Every row gives one point. A path goes straight from each point to the next, and from the last back to the first. The post is the endless flat space through its rows: a point in 2 columns, a line in 3, a plane in 4, and so on, so that a path can go around it. Count how often the path circles the post. Going back the other way cancels.

Post, one row:
[[-15   1]]
Path (26 x 2):
[[-17 -31]
 [-46 -15]
 [ -5 -20]
 [ -2   2]
 [ -9  19]
 [-54  21]
 [-35  -8]
 [-14 -10]
 [ 29   7]
 [ -2  19]
 [  6  -7]
 [-17 -19]
 [-28 -11]
 [-27  16]
 [ 11  41]
 [ 20  -4]
 [  9 -27]
 [  4  12]
 [-12  26]
 [-60   9]
 [-29 -37]
 [ -2 -21]
 [  3  13]
 [-14  36]
 [ -7  35]
 [ 20   1]]
Times around: 1

Post (2 x 3):
[[ 23  -5  -1]
 [-13 -16 -17]]
Path:
[[-44   2   0]
 [-34 -37 -10]
 [ 25 -42   0]
 [-22 -48 -49]
 [  2  11 -36]
 [ -8  33   1]
 [  8   0   6]
 [ 27  15  37]
 [ 21  25  -7]
 [ 18  13 -25]
 [-11 -47 -49]
 [-13 -46 -36]
 [  6 -19 -36]
 [  0  22 -22]
 [ 21  17  14]
 [ -3 -11  18]
 [ 35 -37  20]
 [  6 -37 -25]
 [ 11   0 -29]
 [-54  -4 -43]
 [ 20  18 -32]
 [  8 -12 -25]
 [-34 -60 -31]
 [ -1 -22   3]
 [ 34  31  34]
 [  4  18  -9]
 [ 14  10 -25]
 [ 16 -24 -29]
 [  7 -50  -6]
 [ 15 -29 -33]
 [ 39   7  -6]
 [ -2  18 -12]]
Times around: 1

Post, 5 rows:
[[ -4  26  32  -9  -1   8]
 [-16  20  -3 -13 -18   9]
 [-16 -22 -34  25 -20   3]
 [  7 -21  12   8  -8 -23]
 [ -6 -10  23 -12   6  -6]]
Path, 27 rows:
[[-30 -33 -21  -7 -23 -25]
 [-22  -1  -3  -6 -16  10]
 [ 41  42  37 -10 -24  -5]
 [ -2  14  19 -23  15  11]
 [-24  15   9  -4  11   6]
 [  7 -16  38 -31  14 -26]
 [ -2 -42 -27 -19 -23 -11]
 [ 15  15  42  26 -17  -2]
 [-31  15  44  17  13  19]
 [-26 -11  13   8   5 -20]
 [-10 -24 -14   9 -39 -26]
 [  1  60  48 -23 -40  15]
 [ 23 -21  13 -35 -26 -55]
 [ -5 -24 -24 -28 -11 -23]
 [ 12  -4   2  -9 -21  -3]
 [-33 -22  12 -20 -16  -3]
 [ 11  40  23  20 -39 -26]
 [ -6  -8   2  12   2 -23]
 [ -4  -8 -50 -13 -36 -10]
 [-16   2 -14 -15 -18 -13]
 [-25 -24  19  19   6 -21]
 [-15  -9   5   4 -39  -6]
 [-22 -27 -22   6 -26  -1]
 [-39  26  -3  25 -19  16]
 [-33 -51 -47  -7   0 -21]
 [-17 -10 -21 -25  10  11]
 [-25 -30  16  -8  40  -5]]
Times around: 0

Post (8 x 9):
[[  1  22  27  -7   2   1 -34  21  -2]
 [-15  -4   4  10   4  17 -29  16 -13]
 [-13  -3  -5 -10 -17  -4  27  -3   7]
 [ -4  -9  21   9  21  36   6  24 -11]
 [ -6   7 -20 -13   1 -18  15  -2 -14]
 [-19  -6  10  36   8  27 -15  -3  -3]
 [ 26 -16 -20 -14  -2 -15  17   9   9]
 [ 16  11 -21 -16   0  -6  22  20  34]]
Path (32 x 9):
[[ 18   5   3  13  -5  30 -23  38  40]
 [ -9  -5  11  28  -9  10   8  12   1]
 [-30 -13  24   8   7  -3 -10   6 -29]
 [ 17 -45 -40  40   3 -10  23 -15  19]
 [-25 -18  -2  34   4  35  29   0   1]
 [ 11 -20   4  21  -2  40  25  10  12]
 [ 56  -5 -34 -25   9   3 -29  28  38]
 [-16 -32  26   5   7  23  16  -6  -3]
 [-34  15 -11 -17 -15 -34  12   2  -1]
 [-44  -6  38  -1  -6  43  21  44 -24]
 [  8  -4   9 -17  -9   4  60  16 -25]
 [ 18 -23 -26  10   4  24 -23  21   9]
 [  3 -40  -1 -30  -3   2   9   5 -37]
 [ -9 -26   7  10  17  19  22 -13 -16]
 [-27   7  20 -10  -3  23  20   4 -12]
 [ 52 -14 -18  14  -5   4  -5  13  47]
 [  2  -8  -1   7  -9   7   5  22 -11]
 [-15 -19   9   9   4  32  19  36   9]
 [-12 -10  35  -5   6 -11 -12   0 -11]
 [-24  27  25 -26 -19 -19  -4 -11  -9]
 [ 27  19 -49  17   2 -29 -33 -23   3]
 [-19  -6 -38  13 -16  15  25   2   3]
 [-11   1  10 -14   1  16  13  31  -8]
 [ 32  44  36 -44  33 -27   3  46  10]
 [ 14 -13 -29 -20   4 -12   6  13  38]
 [-10  28 -26 -17   7  -6  11  -5  -5]
 [  0  33   4  32  24  50  11  13  33]
 [  1  36  -8  -5  -1 -15  -9  33   3]
 [-27 -15 -36   9   9 -15  10   7 -42]
 [  5  -9 -11  18  26  17  16   7  15]
 [  6   9 -19 -25  21  -4  31   1  16]
 [-25  -3 -12  -6 -10   9 -20   5 -25]]
Times around: 2

Post, 11 rows:
[[  0   4   1 -21  -6 -12  28 -23 -15  -6  11  13]
 [-13   4  -2   2 -17   6  -6   6  10  10 -10   1]
 [ 45 -22  -3  15  20 -11  19  -5 -15  10 -15 -14]
 [ 46   1   2   5  19 -14   1  11 -13  -4 -20   6]
 [ 31 -12   2  19  17 -33  -3  -3  -7  15  -4   4]
 [-17  -9  -5   2  -6  10 -14   6   9 -12  -7  -4]
 [-16 -13   0 -11 -18  -6 -17  20   8  -6  -8 -13]
 [ 24  -1  -6  -6   2  -6  23   1  15  -9   2  -6]
 [ -5   5  -2  -9  10  -9  13  10  -5  -5  10  -2]
 [-15 -14   5  -7 -18  15 -23  16  22   7   8   3]
 [-13   0 -17 -17 -10   6 -20  -6   6   4   6   3]]
Path:
[[-32  31 -17 -27   7 -15   4   4 -35 -28  14 -12]
 [ 14   3 -13  -7  -4 -15 -25  11  16  -1   1 -16]
 [ -7   1  23  -8  -8  11 -35  17  41 -11 -10  16]
 [  6   3   7  -4  -5 -11  13  -4 -17 -13 -34   1]
 [ -9  20  14   2  -3  15  14 -13   6  22   0   8]
 [ 60 -23 -23   5  20 -16  11   2   3  -5  11 -26]
 [ 23 -29  11  22   0 -18 -31  15   2  17   9  -5]
 [ 15 -25   2   0  -7   2  10 -19   5  14  -7 -20]
 [ 17 -11  -5   3   6 -40 -37   1  10  27 -17   6]
 [  9 -29  -8 -22 -16 -17  27 -30  -3  10  20  -4]
 [ 33  15  -7  12   7  -1  42 -12  -2  -1  -4  14]
 [ 11  -7  -8  -1  12 -20 -10   4  11   5   6   2]
 [ 51   5  -6   8  21   7  23  -4  24  -6 -24 -15]
 [ 57  -6   9   3   4   6  12  27  21 -23 -45 -17]
 [  2  -1   5 -10  -4 -25 -10  -2  16  -5  -4   9]
 [ -9 -14  17  -2 -29  -2   6 -17  12  15   2  -8]
 [ 31 -23  -5  -2  10 -16   8   8  -7 -15   2 -20]
 [ 22   3  -8  -5   3 -10  10 -29 -23   2  24  38]
 [  3 -14 -27  -4  -2  -1   9 -23  21  13  50 -21]
 [ 16 -24  -4   0  -6 -40 -21  -3  -6   4   9  -5]
 [  1  -4 -12 -10 -10  -4  45 -35  -1   3  28  16]
 [ 27 -11 -19  11  -9  12  23 -23  17   6 -23 -10]
 [-19 -12  -1  14  -9 -10 -19  14   7  12   5   5]
 [ 40  19 -22  -6  -3  13  -3 -26   1   0 -11  19]
 [  8 -23   2 -13 -26   8  -3  12  13   6 -10 -22]
 [ 13  21 -20 -14  -7  21   8 -21  21  25   1   7]]
Times around: 0

Post (13 x 14):
[[  4 -12  -5  10 -14   5  -9 -15  -5  -6  18 -24  -4  10]
 [-44  25   5  -1  15  12  -7  -3   2  29 -14 -19   9 -11]
 [-27  36  35 -15  13   5 -38  -5   0  19   1  -7  24  14]
 [ 25   2 -16  -5  19 -11 -15 -16  -9   6 -17 -34  -9  18]
 [ 30 -14  -4  10  -1 -15   9   3  -7 -24   7  -5  -8 -11]
 [ 26   3  -4  24  16  31  13  -1  -5  12 -32 -33  -2 -13]
 [ 23   3 -21 -13 -10   0   3 -11   6 -13   1 -39   3  16]
 [  4  -8  -6 -23  -2   1 -18  -5   6 -19 -15   0 -10  15]
 [ 14 -37  35   8 -60 -30   2  32  21 -42  10  13 -25 -16]
 [ 27 -13 -15 -12   8  -9  -2 -38  10   6 -14  -8  -3  11]
 [  0  16 -14   9   4  -8  20 -17  -4 -25  -4 -32  -7  41]
 [ 12  17   2  -2  -7  -8  -4 -23 -15  -9  -9 -19 -11  -7]
 [  8   9   5  12 -22 -21 -19   0  17 -18   9   3 -21  -7]]
Path, 26 rows:
[[ 14 -15  -8   3  21 -18  11  11  29 -14 -11  -6 -19   7]
 [  9  36  -6 -12  25   6 -38   9  -6 -15  17 -12  24 -20]
 [-15  38  15 -11 -15  24 -44   8 -27 -19 -18 -52   7  28]
 [-10   0 -42  37   2 -17  33  -8 -16  -2 -36 -18 -40 -14]
 [-19  22   7  31 -31 -34 -20 -12  19 -26  21  -3  -8  -1]
 [-15   3  -4 -11   2 -15  -1 -31  10 -31   2   9 -10  -2]
 [ 17 -21   1  -3 -28  57  28  -9  52  12 -38 -39   1  12]
 [  8  -5  -5 -22 -10  14 -10  12  19  31   2 -40  11  35]
 [-40  46  -4  46 -13 -11  12   8   5  -2  -9 -22 -12   9]
 [  6 -33 -27   0  32   7  13  -7   4   8 -13 -23  22 -13]
 [ 11 -13   1  -6  -3  15  -8 -12  -6  -7  21 -30  12   5]
 [  0 -14   4 -10  15  29   3  -2  26   8 -28 -11  -3  42]
 [ 19   9 -17   1   2  -7 -31   0  15  34 -21 -20 -17 -14]
 [ 56 -21   0  34  -3 -41 -10 -20   1 -12   2   3  -7  26]
 [ 18  14   5  25  -2  -8 -39 -15  17 -17   7   2  -7  -1]
 [ 24  -6  37   6  -5 -31  -9 -12   1 -30  14  -5  -1   5]
 [ 26  -8 -10   5  43  15 -37 -15 -17  14  -2   0 -32  -7]
 [ 14  -4  -9 -25 -11 -15 -18 -22   1 -23 -12 -28  -3 -19]
 [ 25 -28 -14 -10  -5   2 -28 -19   6 -28  17  -1  21  38]
 [ -3  34   0  15 -13  13 -20  15 -28 -30  31  -4  -5   0]
 [-15  -7  10  -4 -14  -2 -10  11 -15   7  14  -7 -28  -4]
 [ 56   9  -9   6 -16 -11  -7   7   8 -53  16 -39 -16  44]
 [-15   5   9   8 -16  -8   1   4   2 -27 -24 -40 -10 -18]
 [ 17  26  10  -5   3  -9 -12 -23 -22 -22 -18 -22  20   7]
 [-25   1  -1 -12 -33  18 -14  -3  15   9   8  -4   2 -20]
 [ 12  25  26 -20 -10   1 -25 -13  16  13 -13   6  -5  -9]]
Times around: 0

Post:
[[  7  12 -22   5   4  20 -11   1  -1  24   8  -4 -10  18   1 -11   0 -29]
 [  4   5 -20  -4  -1 -13  22  -3   9  -1   6  -9  19  10 -15   2  26  13]
 [  8  11 -11 -11  17   2 -15 -12   8   6  15 -11  -7 -13   2 -10 -13 -31]
 [  2   2  -1   1   4 -10  -9 -11  -8   5 -11  -4   0  11  11  -6 -21 -10]
 [  3  11   5   1   3  16   9  18  21  16  -6   7  -2 -21  18  -2 -31 -10]
 [  0   7 -21   1  -1   6  20 -26  -2  -3  20 -21 -10   7   2   5  21  40]
 [  3  -8  21  17   4  22  11  10  17  -9  -7  12  11 -12  17 -35 -18 -16]
 [ -2   8   5  -9  15  -8   5   6 -25   4  21  -2  -4  15  -1  -8  28  20]
 [-15  -6 -15 -22   9  15  -2   1  -6   0   7  -5  12   3 -18 -16  11  18]
 [  5  11   7  -5  -3  22   2  -7 -21   5  -5  -8  18  -5  -8 -12  21  10]
 [-23  12  -1   2  16   9  20 -10 -27  -3  -3  -1  -3  -7   1  -7  27   0]
 [  0  -6  -9 -24 -13   4   6 -16 -14  -4   2  -6  12  12   6   1  35  12]
 [ 16   2   7   2   1   4  -7  19  24  -7 -20   1 -14  -5  -7  -8 -14 -17]
 [ 10  -9   6  13 -13   1   1  13 -13   4  -7   3 -14 -24  -7 -23 -16 -29]
 [ 14  17 -15   0   3   6  -6  19   3 -12  -3   4   1  -7  13 -15 -16 -20]
 [ -6   7  -4   2  -5  13  10   7   0  -9  10 -14  11   4  -4  27   7   8]
 [ -8  -5  20  18 -21  11 -15  10   8   4 -10  14   5 -31  -1 -25  -1   6]]
Path:
[[ 27  22   1 -10   5  36 -20  36  16  20  -5  26  20  14   4 -27  13 -32]
 [ -4  -1  20  16 -18  24  16  -1 -22  -8  21 -14   5   3   3 -16  -8   3]
 [-11  18  -9   0  18  15  18  -3  26 -24   6   2  20   9  15  -8  20 -14]
 [ 23  23 -18  -9 -11  10 -11  -5  18  37   6   3  13 -24 -11 -13   1   9]
 [  9   0 -32 -15  40  -3  -1  -4   4   5  25   1   8   1  19 -18 -15 -21]
 [  6   0 -23 -23  30   2   5 -20   6  14  13 -22  -5 -14  -4 -43  16 -29]
 [-13 -12  -9   3  -6  18   7  21  29 -11 -18  15   3  34  22 -26  -6  -6]
 [ 12  11  -2  12   4  18  -5   3   6   4   0 -10 -16 -11 -29 -10   0 -20]
 [ -7  -4   4  -9   7   1 -20  37  -1  -5   5  23  -1  13  -6 -19  19  24]
 [-15 -11 -22   6  -1   7 -19 -12 -17  52  21   4  -8   5  14 -14  17  -3]
 [ 13  -6   6  -3  -5  16  22  14  -5  -5   3  -7   9  -5  18 -27  -9  18]
 [ 24   1  18  28   6  -8  11  12 -20   2  14   7  -8 -12   2 -36   3  30]
 [ 10   8  -8   4 -13  32 -19  19  -7  -3 -23  12  34 -12 -24  -4  -8 -38]
 [ 13  22 -41  -5 -24   4  -8 -22  10  -3  31 -17  -7  -7  -3  -6   5   2]
 [-12  -4  19  -3  -4  12 -14  22   2 -18   2   0   6  -6  -5 -17  11 -12]
 [ 33  30  15  12  15 -10  17  22 -15   5 -26   1 -17   4  26  -4 -11 -11]
 [-13  16   5 -12  26   9  -3   9  -9 -11 -18   3   4 -15   9  16 -16 -13]
 [ -4   4 -14   2  23  11  17 -16 -15   0  15   1  -5  14  -6 -30  15 -31]
 [ -9  19   6 -19  -1   5  24   7   2 -18   9 -18  -4 -15  13  24 -24  -2]
 [ 10 -12   2  11 -30 -12  -8  -5  -9  15   2 -12  -7   3 -12 -28  30   1]
 [ 11  -9   1  -3  33 -16 -17   7   1 -20  17   0 -12  15 -19 -35  37  -1]
 [  2  -1  14   0  10  17  -7  16  11 -29  -8  15  -1  -3 -14 -11  26  21]
 [ 17  12   3   2  -8   2 -10  17 -16  14  -2  -3 -32 -27 -29 -10  -4 -40]
 [  3  10  -9 -12 -16  60   7   1  13   9  -6 -25  39  -6 -13   2   1 -22]
 [-10  22 -21 -14  23  13   9  -7  -1   1  -8 -15   7 -19  17  -3  -3  32]
 [ 14  18   6 -22  33  18   3  11  40 -10  -4  11  32   1  30 -24 -11  13]]
Times around: 2

Post, 17 rows:
[[  8  -8  -4  12  11   6  12   2   5   5  -3  21  10   4  -1   1   0   4]
 [ 22   3  -4  -1  -5  -5  -2   2 -14 -16   3   4  12  -7  -3  -4  -6  13]
 [ 16   5   0  21   0  -5   8  16  -4   5  -9   5   4   4  16   7 -11 -10]
 [  1   6  -1   8  16   5 -13  18  -4   2  -8   4  35  19   8   5 -16  -1]
 [ 12  -2   1  -6  16  -7   0   9  -4  11  -6  -5  -4  11  20   3   5  -1]
 [ -1   5  12  -1 -13   6   2  -9  13   0  -6 -21  11  -2  -4   7  -7  -2]
 [ 14   5  12  16  14   7   2  -3  22 -21 -13 -10  -7   0   8   3   9   1]
 [  0  15  -9 -10   0 -19   9   5  12  -1 -13   2 -10   4 -20  -1 -25  18]
 [-29  -1 -14  -9 -32   8 -16  18 -12   5   3 -13 -17  35 -24  60   2  -6]
 [ -1   1   4  -4  -7  -5  -8   8  -2  17   3  11   0  -9 -17  20  -7  11]
 [  0  -1   1 -15  -5  16  -6  -1  -2  -7 -26  15   7 -15  14  -8 -11   6]
 [ 15   8   2  -1   0  -2   1  10   1   7  -7  14  10   8 -19  13  -1 -18]
 [  7 -18  -6  -2 -10  -6 -15   6  18   6  17  10   5  -9 -13   8   3 -19]
 [  0  20  -6   4   3  -3  11   5  18  -5   9  24  -2   3  22  -3   7 -12]
 [ 12   8  -6   4   9 -13 -13 -19  -6   9 -13   7  15  -4  -3   7  -7 -13]
 [ -2   1   6   7   3 -25   6   8   7  -1  -9  14  21  13  -5   6  -2   0]
 [  0   0  13  22   4   9   0   3   2  -1  -5  10   4   5  -4 -20   5  -6]]
Path (27 x 18):
[[  3  -3  -8   9  12  -6  -3   2   1 -26  -6   4  22   9  -1   8  19  17]
 [ 19   7  -9   3  -4  11   8  12  21   0 -36   9 -20  17  -8  17   3 -35]
 [ 22  -1  -2  22  13   1  -4 -12   6   3 -23  14  13   2  -6  12 -15   6]
 [ 11  -1  -7 -14   1  -7 -28  -5  11  19  -6  16  13 -21 -20  30 -26  -1]
 [ -7  15  19  10  -1   0  -7  -2   7  29   3   6  25  -9 -14   8 -12   9]
 [ 27  17  -1   8   3 -10   2  11  14 -11  -4   8  14 -14  26   4   9 -12]
 [ -8  -1  -8  -3  -6   5 -21  -5  22  12  -6   7  -9 -16  -2  14  -1 -27]
 [ -7   6 -11 -15  10 -26 -11 -19  28 -10   7 -11  31  14   0 -13   8  18]
 [  3   1   1   8  -6  -6  -3  -9   8   4 -24  31  21   9 -17  38  -2  -3]
 [ -6   4  23 -13  12  -4   1   4  24   2  -8 -13   8  11  11  21   0  10]
 [  0  17  22  10 -12  28   1 -11 -10 -19 -41  23 -13 -16  14   3  10 -30]
 [ -3   3 -17 -11  -7  13  14  -5  18 -16   8  24  -3 -18  15  -9 -11  -3]
 [ 11   5  17   8   5  35 -19  20 -11   4 -12   1  17  -2   3  11 -20   1]
 [  5  -3  -1  -1   3  16 -23  24  -5   9  -2  -1   4  18   1   3  -5  11]
 [-19  -2   3  16   2  25   1  25  19   6 -22  16  -5  19  14  13   8 -10]
 [  1  -9   5  -6   4  -4 -13  24  21  -4  23  -6   3  -9  -1  -6  10   2]
 [  3   6   5  11 -11 -10   6  18 -11 -12 -11  16  12 -15   8  -4 -29  -1]
 [  9  -9  -8 -11   8  13 -13  10   3 -19  -1 -11  -2  20  16   5  -7  -4]
 [  1   1 -11  -9  23  -3 -16   6  16  11 -27  30 -20  17  11  27  15 -24]
 [  8  23  13  -5   1 -23 -13  -3  -3  14 -21  -4   9  -3   0  -7  -7 -12]
 [-12  10  18   2  11  24 -22  -2  19   1 -31 -18  39 -16  -6  -3 -32  14]
 [-18   0   7  -5 -11  10  -4  -3 -15   4   0 -22   8   4  22  -5  -3   3]
 [ 13  12 -16   8  13  -9  -5  22  -6  -8  17   5  -2   5   3  15  15   8]
 [-13  21  -1   6 -26   1   3   6 -18  17 -25   1   6  17   8  16 -17  20]
 [ 22  -7 -12  11  20 -14   1  14  10  -6  -3  36  14   3  15  11   0   2]
 [ 11  12  -7  -1  42  -4 -14   7   7  -1  -7  10 -31  21  -4   5   5  -7]
 [ -2  11   0  26   4   9   6  26 -23   3 -13  15   2  10  12 -14  -9 -27]]
Times around: 0

Post:
[[-11   1  -8  14  -9 -22  -1 -16  -3  -6  10   6 -10  19   5 -10  -6   7]
 [ 16   3 -28 -20 -36  -4   4  37   0  -2  24   0   8 -20   0  -5   0  -2]
 [ 22   0 -12  -4   5 -15 -19  -2  10  -4   1   4  -2   1  23  -4 -20  26]
 [ 10 -20  -5  -3  10   3   2 -10  -9  -4  -3  -5 -15  -1   3   4   1   4]
 [  6  -2   2   6   0   2   0   0  -5  13  -5 -10   9   6  20   5   1  -5]
 [  4  17  -7  -3  -8   0 -10  -1 -17  -9   0 -14   9  -3  -1 -13 -13 -17]
 [ 10 -13 -11 -21  -9  11   0 -15  -8 -28  35 -26  -5  21  -1 -19   7 -11]
 [  6   8 -23   3 -13  20   4   3   2 -16  -3 -24   4   5   7  -4 -26  -3]
 [ -3 -14  -8  -1  19 -11  18  -9  -2   0  51  -9 -27  -4   8  -2   7  -9]
 [ -4  -8  -1  -8  -8  -4  21 -11 -23 -10  22  26 -14  19  14  -7  -2   3]
 [ -4   0  -9  10   6   3 -13  21  -5  -8   4   5 -10   0  13   5  -1  15]
 [ -9   1   3 -16 -11  12   3 -21   6 -18  -3   4  -4  18  -8   1 -12   6]
 [ 21   5  24   2  -9   0  27  26   5 -30  10 -17   4 -19 -14   6  -8   3]
 [ 13  -1  -5  15 -14 -12 -18   5 -15   2  -5 -16   5   2  12  -7 -60   9]
 [ 12   0  -2  15   0  17   5  12 -10  -2  -1  -8  18  -1 -17   7  -5   5]
 [-13  -4   1   8   6  -6   9  -5 -20  12   3   5   3  -7  18   3   7  21]
 [  8  -8   3  12  27  17   3  24  18  -3  -4 -12   7 -19  -2 -13  -6  10]]
Path (30 x 18):
[[-10  -5 -11   4  21 -13  -4  -5  25 -11  -7  -8  -3  -3   8  -9  -5  13]
 [ 14  17  -4 -13 -20  24   2 -14  -9 -37   0  -9  22   6  -2  -1  10  -3]
 [-11  -9 -13   6 -24 -35  11 -21 -19 -22  13  -9 -15  -2 -13 -18 -23 -15]
 [-13   1 -13  18   0 -29 -10  29  13   3  13 -17 -10   9  38  -4  -1 -10]
 [ 18  -8 -41 -10   9   9 -18  29   3   4  10   5  -8   3   5 -14  -3   1]
 [ 18 -11   7   9   5   6  19  -8 -15 -16  -4   5  -2   5   8 -10   3  26]
 [ 21   4 -22  -7 -16  -3  -7   1 -37 -19  19   3 -12 -21   8   9 -18  22]
 [-10  -7  -3 -12   7  10  -9  12   7  -1  24  -8 -13 -15  28  10 -19   4]
 [ 17   2  -4  14   2   6  17  17  10 -32   4 -19  -3 -15   5 -11 -14 -16]
 [  7 -11   2  19 -10  21  26 -19 -13 -10  35  12   6  16 -26  11   2  30]
 [ 21 -15  -2  -1 -11  12  15  11  12 -18  18  -1 -31  12 -26  16 -11 -29]
 [ -4 -12  21 -27 -12  26  28  -4  -5  -7 -13  14   0 -11   2  21  20  17]
 [-17  -8 -15  14 -14  -3  13  16  -5  -9  28  -8  15 -14  -8   7  22  12]
 [ -4  21  24 -28 -29   8 -33 -30 -19 -35 -10  -8  16  27 -28   5 -32 -18]
 [ 25  -2  -1   2 -15  11  -7  24  -3 -17  24 -10   7  -4  -1  -6  -8   5]
 [ -4  -4  -9   0 -26   1  25   6   2 -21  25   4 -32  10  -8   9  -4  -1]
 [ 19   2   2 -30   8 -33 -20   1  -9 -14  -3   1 -29 -12   9   7  13  -1]
 [  0  -5 -34  -9  11 -12   6  -5 -14   6  40  -1 -16  21  38 -11   8   0]
 [ 33  -3   4  10 -19  -2   2  15  -4  -1   9  -8  19  14 -24   4 -11  17]
 [  4  15  -5  -1   8  18   2  16  21 -15  -1 -23   5 -15  22 -16  -1   4]
 [ 10   2 -18 -19  -1   1  -7   1   7  -6   7 -10 -13 -25   9   6 -12  -8]
 [ -8  -4  -4   7  -9  16   2  -6 -33  -1 -11  -6   9   9  14  20  -2  -3]
 [ 17  11 -18  28  12 -24  -4  23   0 -24  17  -4 -18  13   1   2 -35 -11]
 [  0   2  -3  22 -15 -31   9  12  10  -9   9  -9  18  -5  -3 -30  10   3]
 [ 12  -2  -2 -10 -15   8   7   3   8 -17  10 -21 -11  -3  13   4 -45 -11]
 [-11  24 -21   2 -22  16   1  20 -20 -17  29  -4 -13 -19   7   2 -25  13]
 [-25  20  -8   2 -24  19  12  -1   3 -13  -4   1   1  30   5  -7   2  -4]
 [ -6   0 -23 -12 -36   7   4  18 -27 -10  20 -16 -13   1  -1   7 -17  -3]
 [  5   1  -3 -50 -22  -5  17  -2   5  15  12  -2 -11 -10   4   6  12 -26]
 [-23  -3  -6  -3  12  -6   6  -7  -8  14   3   2   0  12  14  18   6  16]]
Times around: 0
